Every row gives one point. Any point is a mix of the corners, with weights that add up to 1. It lies inside the corners' shape when no weight is negative. Is each point inside? If not, which corners have a negative weight?
In the rows, 128 means zero.

Corners:
(1): [109 118  79]
(2): [134  67 192]
(3): [101 247 149]
(4): [179  76 131]
Points:
[144 144 116] => outside (2)
[138 102 165] => inside
[150  66 150] => outside (3)
[120 103 124] => inside
[134  86 158] => inside

Corners:
(1): [145 171 104 115 139 182  63 165 150]
(2): [145 193 193 107 115  65 140  41  83]
(3): [169  84 119  49  91 105 179  86  14]
(4): [189  82 196 168 148 182 137  69 161]
(5): [163 197 177  93  56  58 222 114  96]
(6): [ 49  92 111  42 189 151 106 157 112]
(7): [146 152 167 142 149 133 122 137  61]
(8): [ 29 102 151  83  95 110 132 104  67]
(9): [179  48 175 167 131 129  59 123 223]
(10): [ 41 130  94 135 160 112  99 103 137]
Points:
[140 115 157 102 125 126 134 115 113] => outside (10)
[ 94 163 134 111 144 140 111 110 134] => outside (3, 7, 9)
[115 109 140 122 147 139  90 114 134] => outside (5)
[145 121 151 111 124 135 114 122 128] => outside (10)
[147 126 146 113 131 123 123 115 118] => outside (8)

Corners:
(1): [108 102 184 125  79 181  50 141  96  96 191  65 177 151  71 148  82 135]
(2): [165  97 134 119  88 162  18 145 174 160  92 192  97  77  98 102  85 138]
(3): [185 173 108 130  97 116 123 154 190 164 185 109 194 114 156 157 145 128]
(4): [143 146 203 100 120 112 120  96 120 149  54 117  72 195 186 136 198  91]
(5): [134 178  82  94 155 186 149 116  83  90 211  97 125 123 135 107  81 175]
(6): [ 93  88  86 113 121 126  68  86 119 119 240  72 121 108 121 168 105 168]
(7): [ 32 189 192 132 141  96 191  70  91  99 118  59  32 146 172  61 204  96]
(8): [130 188  96  94  98 123 193  79 218 130 185  48 153 177 157 177 192  95]
(9): [175  83 150  60 144 155 153  99 103 113  83 150 130  71 110  91  89 146]
(10): [126  73 216 114 185  98 222  69 108 172 152  95  57  58  81  73 158 125]
(11): [171 175 134  88 131 103  62 180 173 116  46 182  92 144  85 120 197  39]
(12): [121 205  92 160  93 117 107 108 178 136  88  84 132 192 100 150 207 113]
(13): [193 122 183 159 161 177 113  66  57  72 109 140  28  66 134 147  54  89]
(14): [102 185  64  89 164 171 145 167 113 157 210  97 156 106 164  82 182 143]
(15): [139  86 197 123 193  91 188  83 143 156  97  84  44 100 167 111 146 114]
(16): [212 118  78 164 168 160 185 148 120  81  49 169  94 194 120 168 213  98]
(17): [128 113 128 132 167 155 105  98 135 162  99 178 146 137  76 131 124 119]
(18): [129 183 103 157  68 177 136 175 115 158 188  93 141 133 143 214  82 173]
(19): [140  77  88 125  79 115 168 167 119 195 166  76 160 171 139  81 107 135]
Points:
[139 148 133 120 133 142 130 111 135 128 132 114 115 123 126 133 144 124] => outside (19)
[125 134 154 103 138 118 139  91 129 135 134  94 109 136 135 118 157 111] => outside (2, 16, 18)
[134 136 120 111 129 150 117 133 132 144 147 120 121 113 128 110 138 130] => inside
[127 148 118 108 118 145 126 125 131 126 127 110 124 147 129 127 141 131] => outside (3, 10, 13)

Corners:
(1): [100 158 106 129 107 157 157 114 195 249 106 169 109 119 138 122 109 127
 112 180]
(2): [133 123 148  55 101  69  56 115 154 126 126 143 110 105 127  91 133 153
 146 149]
(3): [177 138 157 138 104 153 143 162 113  82 147 134 171 129 133 107 132 146
 144 103]
(4): [177 135 114 126  97 148  26 113 151  89 129 145 161 123 151 118 136 112
 121 126]
(5): [139 141 110 131 187 132 154 150 131 100 155 123 119 125 118 143 159 130
 106 138]
(6): [149 126 120 128 108 120  98 142 124 140 157 142 150 156 115 131 134 140
 147 159]
(7): [120 136 137 131 115 151 114 142 133 118 158  78 155 140 124 117 125 110
 105 110]
(8): [144  79 141 130 107 144 121 127 151 113  82 141 122 169 132 138 141  82
 144 136]
(9): [125 134 115 141 101 132  97 130 160 115 148 132 148 103  95 122 122 135
 140 133]
(10): [182 126 163 106  88 148 146 122 115  82 158 113 107 120 107 145 135 145
 124 167]
(11): [123 130 112 123 126  38 114 146 103 161 116 145 106 134 117 122 131 120
 117 143]
(12): [135 122 112 129 115 112 143 192 163 182  95 127 108 135 121 101 118  76
 140 166]
(13): [ 49 122 139 144 140 141 128 142 137 114 147 128 141 130 132 115 114 152
 156 141]
(14): [103 155 127  64  92 138 131 121 114 122 159 160 139 128 142 103 134 142
 136 145]
(15): [183 144 148 123 104 157 134 111 114 115 136  79 104 126 120 145 110 146
 135 121]
(16): [127 121 155 137 135 156 144 131 184 199 126 134 139 130 170 110 108  13
 116 123]
(17): [ 89 157 136 132 111 101 138 131 143 120  98 116 136 158 121  92 122  98
 133 126]
(18): [158 128 119 106 137 112 148 149 156 101 167  91 110 132 165 146 167 115
 137 170]
(19): [161 133 153  92 118 158 146 117 112 105  63  65 126  95 102 150 125 138
 152 170]
(20): [143 148 142 132 122 139 130 135 121 130 115 133 121 140 105 122 180 141
 133 140]
(21): [165 113 140 134 123 138 133 109 108 103 147 126 150 133 125  87 152  78
 129 114]
Points:
[156 146 136 104 115 127 125 122 131 132 139 133 127 123 137 122 138 128
 127 147] => outside (7, 8, 9, 12, 13)
[134 131 133 121 121 123 128 139 131 129 128 124 126 132 127 121 132 120
 132 144] => outside (9)
[130 133 134 118 116 127 132 133 137 134 130 116 122 133 122 123 132 117
 129 146] => outside (3, 4)
[140 136 138 121 116 155 143 131 133 124 133 124 132 139 134 123 139 113
 130 142] => outside (2, 9, 11)
[148 134 135 117 129 135 148 139 129 124 153 124 124 115 124 128 131 136
 133 149] => outside (4, 7, 8, 17, 20)
[139 138 130 113 118 126 109 130 133 106 134 123 128 127 124 129 141 147
 133 144] => outside (12, 16, 21)
[144 134 132 122 114 124 117 130 130 127 127 121 124 131 125 124 129 125
 132 137] => inside
[134 139 130 120 118 130 121 134 136 127 141 124 134 126 129 118 132 124
 128 139] => outside (8)
